Each row of a before or after table is a point. One or more steps were done to the points. Then noise was added and the rows were shuffled. The steps act on columns, c1 being the first. Name the steps. A step turns or swaps two columns, mirrors them in a line or flattens them onto one, adds a multiple of one to another, or multiplies or shifts one. Angles are multiples of 10 degrees, from the lower column toward the higher: turns from -170 to 170, lines from 10 to 170 but not 90. Use the fewest steps. Two steps may share a column if one is a turn and the other turns, adds or multiplies; they go together, in the order done. Otherwise the lowest column goes first.

Before (12 x 3):
[[ 60 -30 -11]
 [-39  21  -8]
 [-13  27  -2]
 [-29 -20  34]
 [-15 -36  11]
 [-31  39 -28]
 [-32  -2   1]
 [-45  10 -12]
 [-28  43 -11]
 [ 13 -37  22]
 [-41 -13 -17]
 [ 35 -15  -1]]
After:
[[-31  59  -9]
 [-18  33  -2]
 [ 27 -13  -1]
 [ 40 -31 -30]
 [-35 -14  12]
 [  9 -47 -13]
 [ 42 -28 -11]
 [-19 -29  36]
 [ 19 -39  -9]
 [ -2 -32   1]
 [-38  13  22]
 [-11 -41 -16]]
Steps: swap c1 and c2

Before, 9 rows:
[[  8  -6  20 -25   7  -2]
 [-46 -18 -59   4  42   7]
 [ 20 -42   2 -17  60  17]
 [ 18 -42 -15  11 -20 -34]
 [  6   8  15  -3 -22  31]
 [ 46 -36  27  15 -27   9]
 [ 54  -1   1 -16 -39   8]
 [ -4 -49 -35 -18   3 -10]
 [ 60  -2  -3  23  -7 -17]]
After:
[[ 56   0  -4 -13 -40   9]
 [-45 -17  -5 -17  43   7]
 [  6   7   0   2 -21  31]
 [ 46 -36   7  24 -26   9]
 [ 59   0   8  19  -6 -16]
 [ 22 -42  -3 -14  61  18]
 [ -4 -48 -10 -28   4 -12]
 [  7  -6  -5 -14   7  -1]
 [ 19 -42   2   5 -19 -34]]
Steps: flatten c3 and c4 onto the line at 70 degrees

Before:
[[  5   9 -22  -6 -15  34  19 -49]
 [  9   4 -39   2  -8 -17  18  47]
 [-43 -17   4  20   8 -26  36 -30]
 [ 21   6  19 -22  18  34  -4 -55]
 [ -8  20 -27 -11   6  19  27  40]
 [ -9  -6   3 -31   0  25 -21 -27]
 [  1 -14  -5  -9 -13  12  28  28]
 [ -3  -1   3  15  -1  28  -8 -18]]
After (8 x 8):
[[-17  21  17 -10  15   9  26  39]
 [-21  -1 -10  15  -2  18  -8 -18]
 [ 18   5 -14   3   7  -7  18  48]
 [ -6   7  18 -22  10  39  -4 -56]
 [ -7 -14  32  -9 -11  10  28  28]
 [-23  -6 -28 -31  -2  13 -21 -26]
 [-17 -17  61  21   6 -47  36 -31]
 [-18   9   3  -6  -7  30  18 -49]]
Steps: turn c1 and c6 by 40 degrees; turn c3 and c5 by -20 degrees; add 1.5 times c7 to c3

Before (13 x 11):
[[ 31 -11   7  24 -13  45 -27  51  47  39  10]
 [-15  17  20  32 -27  23 -26  31  17 -15   3]
 [ 18 -12 -23 -11   0 -49 -12   3  -9   0 -15]
 [ 11  47 -45   0 -26 -14  -4   1  -5 -15  -2]
 [ 38   6  -8  -7   1 -24  37  16   4 -10 -35]
 [-11  50  12  16  -8  17 -26  -7  33 -22  47]
 [-15  38  15 -29 -18  39 -37   0  14 -21  24]
 [ -5  20 -19  -7  34 -12   0  20 -30 -14  10]
 [ 14 -21   8  37  -1  42 -13   1  25  33  -6]
 [-21  58  -3 -21 -12 -31   3   5  11   3   6]
 [ 11   6 -12  -4 -29 -24  35  11 -23  -2  17]
 [ 37  37  -7 -17   0 -60   7   1 -37 -19   2]
 [ 12  21  21  20 -12  31 -22  15   1  31  -6]]
After:
[[-15  -6  15 -29  24  38 -37 -38  15 -23 -21]
 [-11 -15  11  16  15  17 -28 -47  32 -22 -43]
 [ 39  17  -8  -7  -7 -23  38  -8   2  -9  33]
 [ 18   5 -23 -11  -3 -49 -12  12  -9   1  15]
 [-14  26  21  34  25  24 -28 -22  18 -15   3]
 [ 11  -7 -44  -1  24 -15  -4 -46  -5 -15   6]
 [ -5  15 -18  -6 -32 -12   0 -24 -30 -15 -16]
 [ 14   4   5  36   2  43 -14  23  26  35   5]
 [ 31  53   9  25  15  46 -27   3  48  41  -6]
 [ 37  -6  -8 -18   0 -60  10 -36 -37 -20  -1]
 [ 12  11 -12  -5  32 -23  34  -7 -21  -3 -10]
 [-21  -6  -2 -20  12 -29   4 -57  11   2  -2]
 [ 11  13  20  20  11  32 -20 -22  -2  31   9]]
Steps: turn c2 and c8 by -100 degrees; turn c5 and c11 by -170 degrees

Before:
[[  8  26   1   4  14   3  13  -2   2  -2  -1  30   5 -18]
 [-28  -4 -55  -8  -1  16 -10 -19  -8  -4 -19 -22 -36  18]
 [-45   2 -25 -12  -9  23   6 -12   8  15 -13 -14  -9   2]
 [ -4 -24   2  16 -11 -12  -8   2  -9   1  24   6   4  22]
 [  2  -8  -7   8  -9  15  28   0 -11   0   4  14  26  25]
 [-22 -15 -60 -20  -1  19  -1  13  11  11  -8 -24 -12   6]
 [ -2 -15 -12  -8 -10 -12  22 -14   1  -9  14  -5   1   5]
 [  3  28  10 -19  29  29   1  -3   9 -14 -11   0  13  -3]
 [  4  -9   3 -13 -21  -7   5   6 -25   7  -3   6   9  14]
 [ 10  11 -17   9  -4  -1  -4   7 -28 -12  21 -18  33 -15]
 [  5  -4   1  -2 -18   9  20   5 -22  16  31  -3  -9  32]
 [ 15  -4   3  -1  24  -8  -2 -13 -40  13  23   2  24   0]
 [  8   2 -20 -10 -10 -13 -12 -10 -26   0  39  10  26  17]]
After (13 x 14):
[[-24 -16 -59 -20  18   0   0  14  12  10  -7 -24 -14   2]
 [  3  -4   2  -2   8  16  20   3 -23  17  31  -4 -10  13]
 [ 16  -4   3  -2 -10 -24  -3 -12 -40  13  24   2  23  -1]
 [  8   1 -20  -9 -13  12 -12 -10 -27   0  39  11  25   6]
 [  4  27  11 -20  28 -28   0  -2   8 -13 -12   2  14  -2]
 [ -1 -15 -12  -8 -13  11  21 -17   1  -9  15  -5   1   3]
 [  3  -7   1 -13  -5  18   5  10 -24   8   0   6   7   5]
 [  2  -8  -9   7  15  11  29   0 -11  -1   2  14  25  11]
 [-46   1 -26 -10  23  10   5 -15   8  15 -11 -15 -11   1]
 [  9  26   0   3   4 -15  14   0   3  -1  -2  30   5  -6]
 [ 10   9 -18   8  -1   4  -4   6 -28 -12  21 -18  33  -5]
 [-27  -3 -55  -8  17   3 -13 -17  -7  -4 -20 -22 -35   7]
 [ -3 -22   1  15 -10   9  -9   1 -10   2  23   6   3   9]]
Steps: turn c5 and c6 by -90 degrees; multiply c14 by 0.4

Before (10 x 20):
[[ -6 -17 -27  12  31  12  -9  35  -3  25  10  39 -50   3   7  12  13 -26
   22 -18]
 [-26   8  -1  38 -36   1 -31 -30  -8 -19 -27 -12  16   1 -33  -4 -37   8
  -21 -57]
 [  0  29 -19  48  10  -7  35  28  30 -23 -38  15 -29   8  20  51  -9 -29
   22 -19]
 [-15  41 -15  46 -40 -26   6 -28 -42 -27 -35   2 -15  34  18  23  39   7
   17 -58]
 [-18   8  24  11 -41  23 -38  -9  37  22  23  41   9 -19 -20   4 -58  -1
    7   3]
 [-11 -41 -28   3 -10  29 -21  37 -31  25  13  20 -14   2  23  28 -27 -22
   31   3]
 [-40  26 -25  41   1 -44   2  -4 -18  -7 -27 -15 -28  47   2  29   8 -15
   36 -28]
 [-19  -8  43  -1 -15  14 -31  17  10  27   9  40  -6 -56 -23  37 -57 -42
   -7   2]
 [-31  36   4  60 -29 -24   0  20 -34 -19 -11  -6   0  29 -15  16  -9  34
   -8 -48]
 [-44   0  12  -5 -48  -2 -19   1  17 -19   4  50  28 -27 -39  -1 -52 -14
  -30   3]]
After:
[[-13  26 -25   1 -20  29 -20  36 -31  24   0  15 -13  36  22  28 -29 -19
  -30   4]
 [-21 -43  42  -2  15  14 -30  17   9  25  -1  40  -4  37 -22  33 -56 -40
   -6   3]
 [ -1  -5 -15  50 -22 -10  33  29  33 -22  -2  13 -30 -28  23  55 -10 -31
   -3 -16]
 [-39  26 -23  38 -33 -43   2  -8 -18  -7  -4 -15 -30 -42   6  28   6 -16
  -23 -28]
 [-37 -27  13  -3  48   0 -20   1  18 -13   5  47  29  10 -40   0 -51 -19
  -16   5]
 [-32   4   3  57  25 -22  -5  23 -36 -18  -2  -9  -6 -46 -12  14 -11  35
  -18 -49]
 [-15  12 -12  47  15 -23   4 -27 -48 -25  -2   1 -16 -53  17  22  40   6
  -38 -60]
 [-25  -3  -1  35  36   2 -33 -28  -8 -20  -5 -11  18  -6 -35  -3 -35   8
  -14 -55]
 [ -8  16 -29  13 -35  14 -14  33  -4  32  -1  37 -53  15   7   8  11 -28
   10 -18]
 [-20 -22  19  13  23  19 -42 -11  37  20  -4  42   6  -1 -22  -1 -55  -1
  -37   1]]
Steps: turn c2 and c14 by -120 degrees; turn c5 and c19 by 130 degrees; multiply c11 by 0

Before, 10 rows:
[[-37 -45 -18  30 -21 -44  19   9   3   9  14  32  -8 -18 -12  -7  34 -19
  -29 -13 -26  15  15  17  19 -30  15 -23  18  -2  21 -13]
 [-16 -11 -10  15   3 -54  17 -22  -6  -3  -2   9 -26   2   8  23   0  -3
  -10  -2   3   3  12 -19  21 -33  13 -17  14 -24   8 -18]
 [-38 -54 -20   3 -50 -36  14 -21 -21  36  14  18 -18 -17  -7  14  33 -19
   15 -18  10 -10  17  26   9 -48  -1 -18  13 -23  12 -33]
 [-34  -5  12 -18  -9 -20   3  12  22 -24  24   6  32 -16  33   1  -2 -35
   -4 -15  11 -16  -7  39 -24  12  21 -33 -48  29  58 -35]
 [-26 -54  -9  -2  -2 -17  22   8   6   6  20   8 -30 -29  25  -6  31  -4
   -9 -33 -12  11 -32  -7 -10 -27 -12 -16  10 -20  12  -8]
 [ 48  10 -35  -9  11  -9   3 -14  11  -3 -16  -9  -2  17 -18 -22 -34  15
   -8  30 -21  10 -43  -5  27  35 -25  -5 -42  18  17  10]
 [-28   3  14  -5 -36 -26 -12  21  40  -4 -17   1  32 -23  26 -21  -6 -20
  -21 -21  15 -14  -4   8 -45  -1  13 -33 -49  14  35  18]
 [ 34  17  10  -8   4 -22  35   4  -6 -29 -19  12 -17  45 -17 -24 -49 -20
    1  31 -17 -15 -19   6  44  34 -26  -1 -31  15 -33  31]
 [ 23   1   2   1  17  -9   7  -1 -16  25 -19 -16 -12  56  -8   9 -48  16
    3  38 -39  -3 -11   6  60  52   6  11 -14   9 -43  14]
 [ -8   4 -12 -19   1   7  26  -1  -4  -5 -19  -7   5  30 -29 -16 -30 -11
    6  36  -9  23 -38 -16  44  33   5  15 -14 -15   5  12]]
After, 10 rows:
[[-22 -44 -18  30 -21 -44   9   9  -8  10  14  33  -7 -18 -12  -7 -27  13
   28 -14 -26  21  14  18  19 -31  15 -38  26  -2  22 -13]
 [-14 -53 -10  -2  -1 -18  10   8   2   6  20   9 -30 -28  25  -8 -21   0
   11 -34 -12  12 -32  -7 -10 -27 -12 -27  26 -20  11  -9]
 [ 11   2   3   1  17  -8   2  -1 -14  24 -18 -16 -13  57  -7   9  30 -14
   -8  38 -39  -9 -11   7  60  53   5  22 -41   9 -43  14]
 [-33   4  14  -5 -36 -27  -4  22  31  -4 -17   1  33 -23  26 -21  48  23
   34 -22  16  -7  -3   8 -45  -1  13 -28  11  14  36  17]
 [-18 -55 -20   3 -50 -36   6 -20 -14  36  14  18 -18 -16  -7  14 -24  22
  -22 -19  10  -3  17  26  10 -47  -2 -37  27 -24  11 -33]
 [-33  -6  12 -18  -9 -20   1  12  20 -24  24   6  32 -16  34   1  46  37
   11 -16  11  -3  -8  40 -24  12  21 -35  15  29  58 -35]
 [ 14   4 -11 -20   2   6  10  -2  -1  -5 -19  -8   6  29 -29 -16  24   3
   -7  35  -9  25 -39 -16  45  33   5  -8 -24 -15   6  11]
 [  0  17  10  -8   4 -22  13   5  -6 -28 -18  12 -18  45 -17 -23  46  24
   -4  30 -18  -7 -19   7  43  34 -26  34 -36  15 -34  30]
 [-17 -10  -9  14   4 -54   7 -21  -9  -3  -3   9 -26   2   8  23 -14   2
    8  -3   3   4  12 -18  22 -33  13 -16  -5 -23   8 -18]
 [ -6  10 -35  -9  11  -9   2 -14   8  -4 -16  -8  -2  17 -18 -23  51 -17
   11  30 -22   4 -44  -6  27  36 -25  48 -18  19  18   9]]
Steps: swap c1 and c28; multiply c7 by 0.4; mirror c9 and c19 in the line at 10 degrees; turn c17 and c29 by 110 degrees; mirror c18 and c22 in the line at 100 degrees
